Each row of a before or after table is a point. One or more steps were done to the points. Then noise was added and the rows were shuffled. The steps act on columns, c1 being the first. Name the steps. A step turns or swaps two columns, mirrors them in a line or flattens them onto one, adds a multiple of one to another, or multiplies or shifts one. Angles are multiples of 10 degrees, from the lower column toward the higher: turns from -170 to 170, lines from 10 to 170 but not 90. Use the fewest steps. Two steps may share a column if one is a turn and the other turns, adds or multiplies; they go together, in the order done. Otherwise the lowest column goes first.

Before (12 x 3):
[[ 0.51  0.35 -0.61]
 [ 0.01 -0.09  0.01]
 [ 0.90  0.71 -0.59]
 [ 0.43 -0.31  0.48]
 [ 0.54 -0.29 -0.04]
 [-0.39  0.06  0.36]
 [ 0.22 -0.54 -0.26]
 [-0.43 -0.08  0.22]
 [-0.44  0.02  0.04]
 [-0.27  0.50  0.27]
 [-0.01 -0.01  0.27]
 [ 0.25 -0.82  0.57]]
After (12 x 3):
[[ 0.59 -0.31  0.47]
 [ 0.01 -0.09  0.02]
 [ 0.09  0.00  0.24]
 [ 0.53 -0.27 -0.02]
 [ 0.14 -0.52 -0.22]
 [-0.36 -0.08  0.22]
 [-0.30  0.07  0.34]
 [-0.46  0.01  0.06]
 [ 0.74  0.73 -0.57]
 [ 0.31  0.37 -0.63]
 [-0.19  0.49  0.28]
 [ 0.44 -0.81  0.58]]
Steps: add 0.3 times c3 to c1

Before (11 x 6):
[[-0.22 -0.10  0.30 -0.06  0.16  0.27]
 [ 0.20 -0.66  0.28 -0.30 -0.88  0.39]
 [-0.15  0.21  0.42 -0.34 -0.21  0.69]
 [-0.18 -0.87 -0.43 -0.33 -0.08  0.42]
 [-0.21 -0.15  0.58 -0.10 -0.06  0.26]
 [-0.32 -1.07 -0.60  0.14 -0.52  0.77]
 [ 0.56  0.08  0.54  0.75  0.26  0.03]
 [-0.34  0.33 -0.39  0.04 -0.36  0.07]
 [ 0.10 -0.63 -0.08  0.57  0.43 -0.82]
 [ 0.08  0.14 -0.23 -0.24 -0.41  0.03]
 [-0.34  0.12  0.47  0.33  0.25 -0.32]]
After (11 x 6):
[[ 0.12  0.08 -0.18 -0.20 -0.37  0.12]
 [-0.32  0.13  0.17  0.37  0.25 -0.53]
 [ 0.18 -0.67  0.54 -0.27 -0.94  0.09]
 [-0.36  0.31 -0.24  0.04 -0.38  0.31]
 [-0.15  0.19  0.80 -0.33 -0.25  0.22]
 [-0.24 -0.17  0.57 -0.14 -0.02 -0.21]
 [-0.31 -1.08 -0.03  0.15 -0.57  0.90]
 [-0.18 -0.06  0.42 -0.01  0.18  0.02]
 [-0.19 -0.90 -0.09 -0.30 -0.08  0.60]
 [ 0.57  0.01  0.47  0.76  0.21 -0.33]
 [ 0.11 -0.66 -0.63  0.63  0.40 -0.57]]
Steps: turn c3 and c6 by -40 degrees

Before (8 x 9):
[[-0.52 -0.32  0.23  0.19 -0.28  0.00 -0.61 -0.09 -0.07]
 [ 0.74 -0.36 -0.30  0.46 -0.01 -0.17  0.56  0.03  0.05]
 [-0.08  0.47 -0.12  0.30  0.42 -0.21  0.46 -0.35 -0.65]
 [ 0.18 -0.39 -0.36 -0.29 -0.13 -0.21 -0.20  0.44  0.38]
 [-0.35 -0.12 -0.04 -0.12 -0.65  0.75 -0.03 -0.25  0.38]
 [ 0.24  0.08  0.03 -0.07  0.18  0.27 -0.34  0.17  0.20]
 [-0.46 -0.45  0.01 -0.01 -0.33  0.79  0.05 -0.18 -0.21]
 [ 0.14 -0.22 -0.55  0.65  0.04 -0.20 -0.29  0.15 -0.17]]
After (8 x 9):
[[-0.21 -0.07 -0.30  0.68  0.32 -0.20 -0.50 -0.08 -0.43]
 [-1.31  0.69 -0.35  0.16  0.72 -0.19  0.33 -0.41 -1.46]
 [ 0.73 -0.22 -0.53  0.42  0.31 -0.18  0.30 -0.12 -0.37]
 [-0.74 -1.03  0.02 -0.08 -0.01  0.76  0.09 -0.15 -0.25]
 [-0.51 -0.36  0.51  0.13  0.03 -0.01 -0.44 -0.11  0.21]
 [ 0.42 -0.68  0.00 -0.22 -0.37  0.69 -0.03 -0.20  1.10]
 [ 0.57 -0.09  0.23 -0.02  0.46  0.25 -0.27  0.23  0.34]
 [ 0.84 -0.24 -0.21 -0.17  0.17 -0.21 -0.35  0.51  0.80]]
Steps: multiply c9 by 3; turn c1 and c9 by -40 degrees; add -0.7 times c6 to c2; turn c3 and c7 by 30 degrees; turn c4 and c8 by -20 degrees; shift c5 by 0.30
